Rows are points. Each copy is the shape, with its points in the same order, turned, moved and blurred by noise. Some copies are also mirrored. Which?
In the rows, 128 means zero.

Shape (8 x 2):
[[151 139]
 [119  98]
 [125 146]
 [109 123]
 [ 91  92]
 [156 164]
 [ 82 112]
 [122 184]]
Copy 1 (8 x 2):
[[136 149]
 [164 107]
 [120 126]
 [138 104]
 [161  77]
 [113 162]
 [140  76]
 [ 85 137]]
Copy 1 is: only turned
Copy 2 (8 x 2):
[[132 170]
 [158 122]
 [113 145]
 [135 120]
 [155  97]
 [105 180]
 [132  94]
 [ 79 158]]
Copy 2 is: only turned
Copy 3 (8 x 2):
[[126 121]
 [148 170]
 [105 129]
 [115 161]
 [127 195]
 [115  96]
 [105 187]
 [ 84 113]]
Copy 3 is: mirrored
Copy 4 (8 x 2):
[[145 153]
 [149 103]
 [121 142]
 [127 113]
 [133  78]
 [132 178]
 [116  87]
 [ 92 166]]
Copy 4 is: only turned

Shape (9 x 4):
[[168  92 138 174]
 [125 126 153 145]
 [128 146 180 143]
 [ 67 150 155 142]
 [101 128  82 138]
 [123 175 118 135]
 [171  93 105 171]
 [128 116 105 121]
 [142  86 103 147]]
Copy 1 (9 x 4):
[[163  70 110 149]
 [109 103 136 142]
 [101  93 166 157]
 [ 74 141 139 179]
 [121 157  95 127]
 [126 153 155 135]
 [175  92  96 134]
 [121 130 108 114]
 [135 102  88 115]]
Copy 1 is: only turned
Copy 2 (9 x 4):
[[111 134 170 187]
 [106 145 155 125]
 [116 166 178 112]
 [ 79 167 138  86]
 [ 90 132  79 133]
 [126 174 114 121]
 [119 124 139 202]
 [122 120 110 137]
 [106 105 127 173]]
Copy 2 is: only turned

Shape (11 x 8):
[[135 164 130 120 194 104 137 156]
 [139 168 131 117  80  94 140 105]
 [117 124 124 113  90 119 103  83]
 [131 120 124  57 110 142 149 144]
 [132 183 115 141 163 135  96 126]
 [119  94  74 141 142 100 151 127]
 [ 98  96 155 180 136 178 135 140]
 [ 69 122 124 167 128 144 129 101]
 [121  94 143 101 129 113 146 163]
 [138 157 130 116 149 152  75 108]
 [149  78 155  75 139 166 134 104]]
Copy 1 (11 x 8):
[[125 179 129 126 150 122 143  73]
 [129  96 123 165  70 130 106 101]
 [ 92  81  97 152 108 122 100 137]
 [128 129  95 104 107 183 115 138]
 [124 136 118 175 178 113 127  93]
 [106 143 101 116 109  89 163 160]
 [ 87  83 167 112 173 137 176 146]
 [ 56 101 144 159 146 124 163 146]
 [113 134 141  81 115 145 122 138]
 [115 107 103 158 184 130 103 103]
 [ 98  84  80  65 145 161 125 121]]
Copy 1 is: only turned
Copy 2 (11 x 8):
[[144 176 114 191 181  98 114 143]
 [169 151 109 101 127 106  70  98]
 [119 118 126 105 103 118  82  92]
 [ 95 153  94  96 139  59 121 122]
 [165 132  85 195 138 110 108 114]
 [110 105 133 130 195 130 117 109]
 [113 136 135 147 120 163 189 125]
 [112 137 136 154 130 165 135  76]
 [ 95 156 125 116 158 105 118 158]
 [139 120  91 180  96 103 107 122]
 [ 98 120 144 131 106  48 138 147]]
Copy 2 is: mirrored
Copy 3 (11 x 8):
[[141 186  87 115 148  80 134 177]
 [176 138 145 132  61  88 135 128]
 [124 129 155 118  70 128 119 119]
 [167 125  84  84 103 132 148 109]
 [135 195 113 132 101 116 101 179]
 [ 89 135  83 158 108  90 131 112]
 [125 112 124 186 150 166 126 166]
 [ 99 149 140 175 102 149 149 152]
 [135  99  90 112 139 107 151 139]
 [134 175 130 104 101 141  89 168]
 [141 116 126  84 160 155 112  95]]
Copy 3 is: only turned
Copy 4 (11 x 8):
[[140 179 143 107 169  88 135 143]
 [155 132 115 145  86 100  94 170]
 [140 105 113 162  93 116  98 111]
 [104 126 138  73  97 130 109 117]
 [124 193 107 158 147  89 131 128]
 [158 115 153 113 112  79 171 101]
 [107 123 138 166 146 160 195 136]
 [118  99 108 173 132 107 176 127]
 [122 110 176 101 130 123 126 131]
 [115 173 101 165 138 125 106 101]
 [132 118 122  90 128 183 108  84]]
Copy 4 is: mirrored

Shape (13 x 9):
[[ 89 120 116 147 121 147 186 129 107]
 [147 129 143  57 139 118 141 109 146]
 [113 128 125  89 146 138 128 141 145]
 [102 110 133  92  88 141  95 126  74]
 [148 105  95 135 150 145 120 118 132]
 [ 66 131 186 125 130 193 140 147  67]
 [138 143 147 144 115 133  84 157  76]
 [137 154  93 179  98 151 119 108 127]
 [171 177  66 117 179  99 121 110 118]
 [113 139 141 124 155 121 132 161 128]
 [186 123 119 122 120 151 125 155 113]
 [140 178 114  98 147 129 127 124 102]
 [134 143 153 101 156  73 106  86 125]]
Copy 1 (13 x 9):
[[ 84 101 129 161 105  82 173 140 129]
 [185 124 127  99 147 110 173 126 151]
 [131 147 126 102 138 113 167 142 139]
 [105 121 127 109 110 124 190  64 169]
 [118 112 104 110 101 141 147 140 112]
 [ 77 134 139 181 128 130 243 117 171]
 [ 95 135 105 147 118 165 147  82 177]
 [ 96 136 108 161  74 124 119  97 101]
 [142 127  35 127 149 113 107 124 116]
 [110 135 126 134 151 130 149 144 157]
 [139 130  94 127  80 153 142 134 172]
 [139 146  73 143 140 110 153 111 149]
 [159  99 119 121 187 131 132  89 122]]
Copy 1 is: mirrored
Copy 2 (13 x 9):
[[159 124 129 153 105 148 181 128 120]
 [142 171  83 124 129  86 125  68 140]
 [133 162 124 124 151 118 141  88 124]
 [170 104  91  82 140 144 122  92  91]
 [121 111 143 132 126 129 119  85 155]
 [157 135  80 155 158 196 147 131  66]
 [155 104 107 106 172 145  87 147 117]
 [117 108 144 101  93 147 116 153 152]
 [166 167 170 124 115 108  69  92 192]
 [143 148 131 143 163 115 135 124 121]
 [137 108  96 119 156 129 116 114 188]
 [171 174 123 120 129 134  96 112 150]
 [148 158 117 135 115  69  69  95 104]]
Copy 2 is: mirrored
Copy 3 (13 x 9):
[[140 162  85 114 141  96 192 138 126]
 [171  96 144 151 119 105 134  92 165]
 [133 111 132 127 134 113 145 134 172]
 [129 165  69 136  98 128 141  97 197]
 [134 118 107 120 156 163 144 106 133]
 [ 98 228 121 142 123  87 180 122 184]
 [122 194  94 136 121 144  90 127 159]
 [149 168  94  60 128 164 129 122 113]
 [181 107 115 106 203 132  80 105 136]
 [123 137 122 137 139 105 122 147 145]
 [171 152 116 157 127 176 126 133 134]
 [175 147 123 115 160 106 108 112 164]
 [132 110 118 131 127  89  84  61 141]]
Copy 3 is: mirrored

Shape (16 x 12):
[[115 148 175 153 168 117 102 142 207 118 119 138]
 [108 106 155 129 122 148 162 159  99 126 150 112]
 [153 158 153 100 150 116  85 107 186 109 133 109]
 [124 178  92  85 166 142 108 119 127 119 115 130]
 [154 115 129 148 139 139 113 125 197 102  77 131]
 [126 188 120  86 168 103 139 109 121 127  81  91]
 [ 91 174  90 113 133 126 129 119 160 158 134 100]
 [127  76 129 145 149 130 109 166  93 125 152 109]
 [145 115 151 141  89 138 123 178  86 139 135 150]
 [105 122 106 128  99  93 134 197  95 115 149 117]
 [121 125 146 107 125 120 103  61 214 118  85 161]
 [ 96 186 119  89 156 158 115 136 130  89 110 105]
 [136 117 103 111 116 120 185 168 107 115 171 142]
 [154 118 111 157 105 142 160 182  82 148 165 128]
 [110 172 112 108 181 118 122 121 107 120 115 145]
 [108 187 112 138 146 119 123  95 113  86 130 105]]
Copy 1 (16 x 12):
[[126 114 113 173  91  79 118 100 142 171 117 106]
 [ 96 146 159 145 178 159 144 126 116 142 125 115]
 [182 144 113 164 102  96 124  82 169 141 134 133]
 [191 154  95 109 129 139 122 112 118 178 137 172]
 [143 116 134 128  62 113 147 140 171 133 119 121]
 [197 153 108 149 104 173 145  87  94 148 114 172]
 [135 113 105 126 135 145 113  70 142 165 146 194]
 [120 131 138 134 180 173 102 140 153 132 110  87]
 [127 104 152 118 182 148 147 149 115 122 162  87]
 [108 110 130  87 198 170 149  87 124 141 124 102]
 [139 145 127 122  30  91 104  99 137 110 152 148]
 [164 185 100 129 128 142 150 101 126 189 145 145]
 [120 133 156 100 198 133 160 116 120 126  96 145]
 [109  85 153 122 213 155 149 150 124 123 132 131]
 [167 156  80 124 134 137 115 119  88 161 112 151]
 [150 158  58 150 138 157 153 106 120 136 126 167]]
Copy 1 is: only turned
Copy 2 (16 x 12):
[[115 107 129 201 124 113 135 112 189  82 113  85]
 [139  87 154 121  99 153 151 130 105 121 116 145]
 [ 94 119 135 162 160 121  83 107 197 112 113 118]
 [109 156 191 141 173 141 109 132 156 129 157 108]
 [101 140 133 154 116  84 157 104 203 134 113 108]
 [104 153 197 142 156 110  87  77 126 107 157 118]
 [155 113 177 109 175 129 119 105 161 100 150  89]
 [129 134 111 128 123 166 157 137  99 134  87 126]
 [129 119 128 115 105 118 149 185 110 103 114 160]
 [113  94 132 101 162 126 169 150  75 107 126 122]
 [150 120 148 192 151  60 112 104 222 153 126 121]
 [ 89 117 219 143 155 141 110 128 144 128 133  93]
 [118  88 131 104 137 153 170 137 111 128 175 160]
 [132 118 116  75 103 155 163 164 105 102 145 144]
 [121 150 176 168 153 139 112 130 121 124 169 101]
 [103 114 163 131 139 124  79 121 126 141 160  71]]
Copy 2 is: only turned
Copy 3 (16 x 12):
[[ 82 104 132 132 104  93 122 105  69  77 147 147]
 [127 179 181 150 115 127 149 132 137 151 127 136]
 [122  70 114 125 107 108 129 142 105  87  97 143]
 [ 90  81 112 125 152 101 133 145 140 165  97 117]
 [106 109 128 125 133 112  76  76 120  86 114 157]
 [105  82  92 117 138 133 182 100 135 159  99 122]
 [104  93 132 100 119 103 147 129 157 135 147  80]
 [131 172 152 205 140 116 128 142 141 120 124 123]
 [165 197 139 148 135  90 115 138 122 154 132 146]
 [130 189 138 146 156  79 170 144 173 125 145 136]
 [ 94  67  98 109  61 110  75  99 135 109 126 172]
 [ 67 114 128 104 139 106 154 141 129 148  76 114]
 [139 151 183 137 161 107 152 151 172 155 154 166]
 [172 186 174 148 172 115 128 145 141 155 156 124]
 [ 79 101 102 145 148 114 149 140 124 173 128 131]
 [ 82 120  96 104 144 156 151 159 136 131 122 122]]
Copy 3 is: only turned
